Each row of a before or after table is a point. One or more steps were done to the points. Then noise was added and the rows were shuffled. The steps act on how far a point lies along the listed directions, d1 being the first. Write out the steps. A step turns or swaps two directions, mirrors them in a line or flattens them onto one, adds a multiple of one to another, or multiplies one. Angles are multiples of 10 degrees, from the lower direction toward the higher: turns from -170 to 170, lines from 10 to 170 but not 90. Use the fewest steps. Two steps may share a direction if one is a turn and the other turns, adds or multiplies; they go together, in the order done. Otherwise the lowest direction goes first.
(in the rows, 128 means zero)

Directions:
(1): [130 155 179]
(2): [126  77 155]
(3): [186 125 127]
Before:
[[121  86  91]
 [130 138  94]
 [121 151 161]
 [117 134 124]
 [139 159 161]
 [118 117  71]
 [137 122 180]
 [117 163 161]
 [120 143 162]
 [114 151 148]
 [204 143 129]
 [119 127 120]
 [123 174 152]
 [127 173 156]]
After (14 x 3):
[[139 134 206]
 [122 162 183]
 [127 186 180]
 [118 124 116]
 [204 145 136]
 [121 153 180]
 [117 100  42]
 [141 172 185]
 [129 132  80]
 [116 158 163]
 [116 135 121]
 [118 176 186]
 [124 186 176]
 [121  72  63]]
Steps: multiply d1 by 1.6

Directions:
(1): [105 155 196 110 106 145 144 169]
(2): [145 196 121 132 171 113  90 150]
(3): [174  83 142 158 142 121 122 187]
(4): [167 150 159 166 145 123 182  90]
(5): [ 69 120 125 155 156  74 154 144]
(6): [ 99 111 141 146 185 191 117 118]
Before (14 x 8):
[[ 86 191 119 123 126 133 167  76]
 [123 101 131 146  91 115 180 130]
 [118 184 114  96  76 109 132  44]
 [192 124 189 120 106 211 168 125]
 [128 153 134 126 149  90 132 167]
 [113 107 117 116 135  91 114 160]
 [149 170 118 134 182 197 148  38]
 [102 111  94 107 102 156 105  95]
 [ 79 149 149  91  59 101 126 130]
 [107  90 114 129 118 167  75 136]
 [118 140 170 117 102 192 177  78]
 [ 85 175 118  81  80 106 124 115]
 [112 136 186 135 125 119 146 139]
 [132  71 126 148 128 144 158 115]]
After:
[[135 110 182 136 127 211 170 111]
 [127  84 114 130 107 147  76 156]
 [109 114 127 136  89 121 181 111]
 [ 89 160 134 118 145 184 119  38]
 [112 139 183 133 122 115 146 138]
 [ 55 162 131  96 132 163 115 102]
 [106  93 103 124 127 173 100 111]
 [189 122 135 167 206 205 137  93]
 [ 85 155 137 152 180 179 155  96]
 [116 166 126 116 140  88 136 149]
 [104 124 111 107 124  88 117 145]
 [145  74 122 142 110 123 161 121]
 [209 123 185 116  87 189 171 135]
 [ 49 146 157 101  97 147 119 111]]
Steps: turn d3 and d6 by -60 degrees

Directions:
(1): [143  54 184 142 123 132 122 140 129  89 190 141 147 104]
(2): [137 128 127 112 133 117  89  81 182 157 174  93 160 186]
(3): [137 166 137 151 193 164 123 147 156  72 111  89 171 114]
(4): [192 148 170 102 121 156  62 135 110 136  95 170 130 142]
Before (13 x 14):
[[126 125 127 106 107 132 137 108 144 145 134 119 130 154]
 [116 100 156 132 133 133 116 117 142  87 183 110 159 128]
 [115 112 115 128 120 116 130 111 148 159 161  98 134 151]
 [155 175 140 135 161 144 132 153 140 102  88 109 140 130]
 [122 156 110 112 113 108 145 106 125 152 119 120 139 154]
 [123  30 210 186 172 141 170 169 146  11 216  96 193  77]
 [136 140 138 113 128 107 107 106 143 169 125 137 126 162]
 [134 143 118 105 115 130 131 102 123 136 132 149 113 137]
 [110 164  90 108 165 105 104  72 215 123 187  49 177 181]
 [109 115 107 118 137  89 121  54 155 169 185  94 134 148]
 [130 160 110 129 138 142 107 120 137 159 110 123 130 140]
 [105 134 110 161 119  99 156 127 123 130 134 117 121 108]
 [138 145 132  98 135 122 115 117 132 134 123 130 130 140]]
After:
[[ 96 131 115 133 132  94 157 113 142 157 134 120 115 140]
 [109 121 119 118 105 129 165 122 130 132 125 123 117 131]
 [114 154 107 120 113 111 165 118 109 141 109 128 128 135]
 [ 81 111  97 146 131  98 190 113  90 130 135 128  91  67]
 [ 52 151  65 152 160 106 219 153 128  62 123  86 113  64]
 [107 153  97 138 140 133 130 119 139 156 118 110 126 134]
 [101 109 114 142 116 123 169 148 108 136 128 123 108 103]
 [123 139 111 111 116 125 141 100 129 136 140 141 114 138]
 [149 175 134 134 165 137 128 135 161 111 108  92 152 149]
 [173  45 245 170 163 168 128 191 114   7 173 145 183  68]
 [142 145 137 146 114 120 124 143  99 128 103 152 115 106]
 [106  97 154 142 132 135 141 139 117  73 162 123 142  97]
 [114 136 116 110 139 114 140 114 138 131 135 115 129 136]]
Steps: turn d2 and d4 by -100 degrees

Directions:
(1): [127 122 135 154 126 120  68  83 125 141  85 184 157 109  45 130  66 140
  95 151 128  90 127 144]
(2): [115  72 180 124  70 153 153  96 113 101 156 158  81 152 151 190 120 159
 116 142 181  95 111 134]
(3): [118 153 111  72 117 164 100 167 172 165 129 134 155 166 161 145  89 144
 136 203 142 153 114 188]
(4): [148 174 143 101 105 116  56 159 117  51  78 143 118 138 145 105 170 184
 136 115 161 121 151 120]
Before, 8 rows:
[[133 102 149 118 140 156 165 142 118 137 163 112  93 122 149 146 116 112
  135 113 130 130 124 104]
 [132 199 125  79 113 152  38 162 153 109  88 149 124 142 166 125 125 176
  138 182 177 128 137 141]
 [124 160 143 106  84 117  57 108 133 127  92 170 130 151  94 166  67 176
  102 178 157  89 125 179]
 [133 133 106 116 147 143 164 157 125 148 179  67 131 121 179 109 144  91
  168 107 102 171 146 111]
 [ 98 131 139  86  83 152  68 133 178 138 112 163 139 182 126 167  68 146
  125 210 167 122 121 177]
 [139 142 152 155 127 125 189 120 108 108 169  67  80 118 183 128 193  98
  168  70 103 139 145  94]
 [126  86 153  93 101 152 209 149 110 125 183 120  86 157 184 141 139 155
  159 123 168 121 108 148]
 [120  72 143 128 101 134 235 137 118 116 202  88  65 129 193 172 175  99
  131  86 157 132 127  98]]
After, 8 rows:
[[143 224  94  83 130  95  58 177 144 118  82 110 149 148 140 101 133 157
  141 144 119 146 149 160]
 [131  91 176 102  80 147 131 112 102  99 129 182 100 146 118 148  98 189
  134 139 190  78 113 160]
 [125  89 195 177  84 140 179  60  99 111 169 131  72 119 134 179 131 118
  134 100 139  87 128 113]
 [123  58 181 149  65 131 139  76 102  86 136 180  79 117 102 192 106 152
   82 119 195  62 124 118]
 [112 184 107  70 111 134  43 175 188 125  85 134 158 176 143 116 107 145
  149 189 141 155 142 167]
 [130 100 163 129 125 152 119 116 112 124 135 152  98 117 110 154  92 138
  113 124 141 100 129 114]
 [113  65 148 136 105 167 172  92 116 153 192 123 115 127 135 172  82 107
  133 140 137 116 121 129]
 [125 192 108  71 131 158 103 189 163 133 135  99 114 150 220 127 157 144
  161 166 160 159 134 133]]
Steps: turn d1 and d2 by -70 degrees; turn d1 and d4 by 60 degrees
